Every row gives one point. Examples show where two turns around zero, p and q, send a point. Write where each new point lands after one turn and then the other. Backwards means that the second turn is done in reverse. Each puzzle has new turns, and all numbers are rounded.

Turn p:
[ 30  -7 -16] => [  3 -13 -32]
[ 53 -18 -34] => [ -2 -22 -62]
[-32  -9  38] => [-13  -6  48]
[16 23 28] => [ 33 -17  14]
[-24  56 -13] => [37 49 11]
[-43 -44  -3] => [-57  11  20]
Turn q:
[26 -6 41] => [  9 -18  45]
[ 27 -25  36] => [ 21 -30  36]
[-45   3   4] => [-39 -13 -20]
[ 28 -14 -45] => [ 45  19 -25]
[-36  42 -35] => [-37  41 -35]
Where do these land?
q, then p backwards: [31 21 20] => [-32  18  21]
q, then p: [ 4 -8 32] => [-15 -22  19]
p, then q: [ 14 -21 -74] => [-12  47 -61]
p, then q: [ -6 -20 -22] => [-19   7 -23]
p, then q: [-43  27  43] => [-16 -15  63]

Turn p:
[-17  40  -6 -35] => [-55   2   1 -12]
[-43  30  18  71] => [ 10  73 -49  17]
[  0   4  34 -20] => [-17   4  25  26]
[ 11 -24  -3  40] => [ 46   8 -11   0]
[49  7 -1 -8] => [ 11  -2  41 -27]
[-29 -66 -43 -30] => [  9 -79 -38  11]
[ 30   8   0 -18] => [ -4  -7  31 -17]
Turn q:
[ -3 -35  -9   9] => [  2 -36  -4   8]
[ 7 -2 45 25] => [44  6 24 13]
[  5  48 -37 -38] => [-48  39 -18 -32]
[ 53  46 -19 -68] => [-57  40  31 -64]
[ -8 -25  14  65] => [ 61 -28 -19  18]
[-25 -24   5  17] => [ 12 -20 -10  30]
[-29  -8   2 -10] => [-13  -1  -5  28]
Where do these land?
q, then p: [ -1  14 -39  12] => [-15 -27 -17 -24]
q, then p: [ 10  22 -24  35] => [-11 -26  10 -39]
p, then q: [ 3 67 25 19] => [ -8  72 -12  13]
p, then q: [ 46  -9 -15  12] => [-10   1  46 -18]
q, then p: [-31  11  24  19] => [ 20  30   2 -26]
p, then q: [ -2 -65   1 -30] => [ 31 -63  11   1]
q, then p: [-24 -40  29 -67] => [ 17  40 -32  68]

Turn p:
[ 8 39 24 24 35 29 10 37] => [ 5 25 59  4 35 23 -9 16]
[-38  27 -15  22 -48 -18  37 -42] => [ -3 -26  29   1 -46 -35  29 -54]
[ 20  14 -57   0 -37 -43 -55   0] => [ 46  36 -38 -22 -48 -47   5  15]
[-42 -27  30  -6  27   5  -8  18] => [-44   8  -6  30  18   9 -35  -4]
[-23 -38  13   1  46  22  -8 -24] => [-32  11 -27  33  19  41   2 -19]
[ 41  27  17 -37 -11 -21  37 -19] => [ 11 -41   5 -36  36 -28  34   5]
[ 34 -22 -10 -50  32  41 -20  41] => [-18  15 -26 -35  24  45 -15  62]
[  4  19  38  20 -39  14  28 -27] => [ 20 -40  33 -13   6   1  -4 -47]
[ -5 -39 -41  26  -4 -29 -20  17] => [ 14  11 -29  39 -44  -9  -7  26]
Turn q:
[ 15  23 -15 -29   4 -11 -14  18] => [ 21   9  19 -28 -10 -17   1 -20]
[ 34  25 -23 -40  57  -8  64 -13] => [ 42 -52  -1 -75 -15  28   2  17]
[-18  21  17 -38  -1   6  12  -3] => [ -9 -31  13 -14 -14 -30  13   2]
[-3  5 -5  0 65 -1 -3  5] => [ -7 -10 -11 -49  36  14   0 -12]
[ 18 -22  16 -40  -2  14  22  37] => [  7 -18  54 -10   4  -8 -26  23]
[-28 -12  -2  12 -64  15  18  45] => [ -6  29   7  38 -15 -45 -29  48]
[ -3 -27  47  66  -6 -44 -21  16] => [-7 44  1 46 58 18 41 20]
[ -1  12   1  36 -43  39 -47 -29] => [-46  36 -16  41 -38   9   1 -30]
[-16 -24 -35  33 -10 -10 -32 -75] => [  3  -6 -65  50  -4  28  -1 -49]
Where do these land?
q, then p backwards: [ -7   3 -10   2 -25   3  -4 -40] => [-15 -32 -15  17  -9 -11   1 -21]
q, then p: [-17 -14  12  44 -32 -17 -16  46] => [ 15  40  53  20  17 -27   9   9]
p, then q: [ 23  30 -41 -69   2  32  -2  -7] => [ 18 -47  25 -37 -22 -56 -25  15]
p, then q: [ 15  17  40  76  -1 -16  18  25] => [-24  29  30  14  26  65  41   2]
q, then p backwards: [-28  22 -61 -55  50  36   2 -26] => [ -6 -16  30 -47 -89   8 -17 -28]
q, then p: [ 16   1  -8   8  -5 -21 -37 -30] => [ 18 -10   9  -4  -5  19  37 -30]
q, then p: [ 18 -39  35  32  11 -32  -1  37] => [-3 25 44 18 51 27  0 18]
p, then q: [  1 -19 -40 -44   8  17  45 -11] => [  1 -28  -6   9   3 -37 -46  45]
q, then p: [ -3  -3  15 -12  -3  47 -26 -31] => [-20  -3 -12  13 -27   4 -16 -50]
p, then q: [-19   2  60  19  -6 -51  20  36] => [  1  25  -5  21  73  22  38 -20]

Turn p:
[-46 -36  23  29   3  27  -5  34  49  41 -32] => [-47  25  21  -1  -5  23  46  55  40  30  18]
[-58  -1  -9  29 -42  27 -44  27  20  24 -18] => [-70   4   6 -30 -11  23 -22  49  33   9  12]
[ 59  10   4 -48 -21 -39  40  14  -4 -20  34] => [ 44 -27  23  27  -2 -57 -10 -27 -47 -15  29]
[ 21  15  -7   2  -7 -61  48 -26  12 -45  49] => [ 24 -29   2 -29  14 -48  28 -55 -38 -42  13]
[-29 -64   7  16 -16  18 -50  -4   1  20 -17] => [-38 -20  38   0   5  46   2  33  31  18 -34]
[ 28  11  -2  23  32  -7 -31  -7 -12  10 -35] => [ -4  24 -25  17  45  16 -10  -4  -6  23 -23]
[  4 -11 -33  -2  28  43  -3  -9   3 -20 -34] => [ 31  -2 -34  11  15  40   1  27  24 -10  -1]
[  7  29  40 -32  -7 -15  27 -40  -1 -12  19] => [ 30   7   0  -9 -27 -56   8 -16 -16 -14 -31]
[ 19   3 -31  15   5  36  -7 -22   4  45  -3] => [ 29  13  -1 -26  17  22 -22   6  27  41   5]
[ 39  24  29  12 -21 -14  48   6 -28 -39  27] => [ 15   1   5  24   2 -57  -7 -57   7 -39  15]
[ 16  15 -17   1  44  -9  -1   5  -3  20   7] => [ 18  24 -14   0  11  21   4 -18 -26  22  11]
[ 17  32 -10 -47 -18 -58  41 -16 -32 -36  -9] => [ 22 -49 -42  18 -14 -57  -6 -31 -44 -14  -4]
[-26 -15 -22   5  39  24  -7   4 -46  26  -4] => [  0   6 -20  11 -25  61  -5 -20  15  28  -6]
[-51 -12  27  -4 -19  27 -57  34  37 -12  16] => [-52  23  40 -13 -25  24  -6  57  -1 -35  -4]
Turn q:
[ 48 -27  25   7   5 -26  -1  -5   0  15  25] => [ 28 -20   8 -36  -9 -41 -10 -12  26  -4  -6]
[ 44   7  42 -27  11  40 -19  18 -10  28  35] => [ 35 -20  53   4 -26 -19   5  -3  28  25  46]
[ 10 -18   3 -26 -18  14  -9  -5   7  -9  60] => [ 10  23  38 -32 -22   1  33 -20  21   5   2]
[  3 -17   2   3 -20   7 -22  -5 -50  31  21] => [ 34 -30  16  -7 -41   5  23   7 -16 -14  -7]
[ 24  14  23 -22   9  23  12 -57  -5  24  36] => [  9   7  56   9 -35 -31 -16 -38 -10  16  -8]
[-42  -5 -25  60   9  25  14  22  40  -8  -5] => [ -4  20 -24  51  48  21  23  -3  27 -31 -23]
[-16  -4 -64  20  33  24 -10   4  29 -48 -59] => [-52   1 -26  23  42  72 -35  -4  19 -25  -5]
[-50 -13 -22  24  30   3 -25   1  37 -46 -16] => [-59  20 -25  18  25  24  10  -6  21 -48   4]
[-53 -22  26 -11  -7 -40  28  21 -19   7 -67] => [-38 -42 -61   5  23 -20  26  26 -46  23  -7]
[-10  12  -3 -17 -47 -20  15  12  13  -4 -52] => [-19   8 -38  -4   5   9  -5  42 -14  46 -20]
[-20  37 -47   5  34 -13 -27   7  37   1   0] => [ -6  44 -40  24  -3  26 -25 -22  10 -24  29]
[ 50 -17   9 -24 -12   3  22 -15 -26  45  48] => [ 57 -19  36 -29 -30 -21   3 -34  -2  30 -11]
[-27  27  11  31 -28 -33  -9  -1  -3 -31 -76] => [-41   2 -43  13  16  -3 -26  73 -27 -11 -19]
[ 39  25  21 -23   2  -5  30   4 -49  -5  49] => [ 46   4  51 -37   6 -22  -5  -7 -37  14  24]
Where do these land?
p, then q: [ 37 -54 -29  44  11   2  -6 -22 -26  15 -52] => [ -7 -37 -11  56  13  -2 -20 -60  49  -9  -7]
q, then p: [  3  11  12  48 -16   3 -20 -17  32  14  56] => [ -7  11 -21  -3  45 -64   6   8 -14 -29   9]
p, then q: [ -8  23   4  11 -23  33 -29 -44  25   9  -2] => [-23   7 -29  -5 -10  11 -14  12  14  37  48]
q, then p: [-14  22 -24   9  40  26  -5 -20  -3 -31  19] => [ -1  33 -10 -12  -9   2  -4 -14  15 -46 -37]
p, then q backwards: [-19  29  39 -22  16 -44  34  24 -12   6 -35] => [-64  11  33 -18  -4 -22   4 -15  17  42  -9]
q, then p backwards: [ 49 -26 -19  11  -2  -3  -2  -7 -49  34 -27] => [  2 -21 -46 -46 -24   3  -8 -41 -28  -9  10]
p, then q: [  1 -19 -11 -22  29 -20  51  37  20  29 -46] => [ 78  -1  -8   7  28  -6  21 -34  -6  -2 -31]
p, then q: [-49  26  14 -15 -19  13 -33  45  -5 -14  27] => [-17  34  11  -2 -14  20  48  55 -19 -13  10]
p, then q backwards: [-46  14  19  -9 -29   4  23   9   4 -45  17] => [-17 -21  22  14  13 -24 -59 -26  -9  -1  14]
p, then q: [-22 -33  52 -63  40 -27  40  32  -5   8 -21] => [ 60 -12  -5   8  43 -17  15  39 -30   3 -71]
p, then q: [ 56 -11 -48  25 -22  29   2 -44   1  37  46] => [-13 -21  30 -12 -54 -35 -33 -37  50  26  38]
p, then q backwards: [ -1   4 -39   8 -18 -16 -41 -39  14 -14  26] => [ 33 -25 -21   6   3 -28  19  -7 -38 -39 -10]
p, then q: [ 13  13  29 -27  -5   0 -13  45   4 -47  -8] => [  6  12   0 -14  32   1   6  42 -11 -55   5]
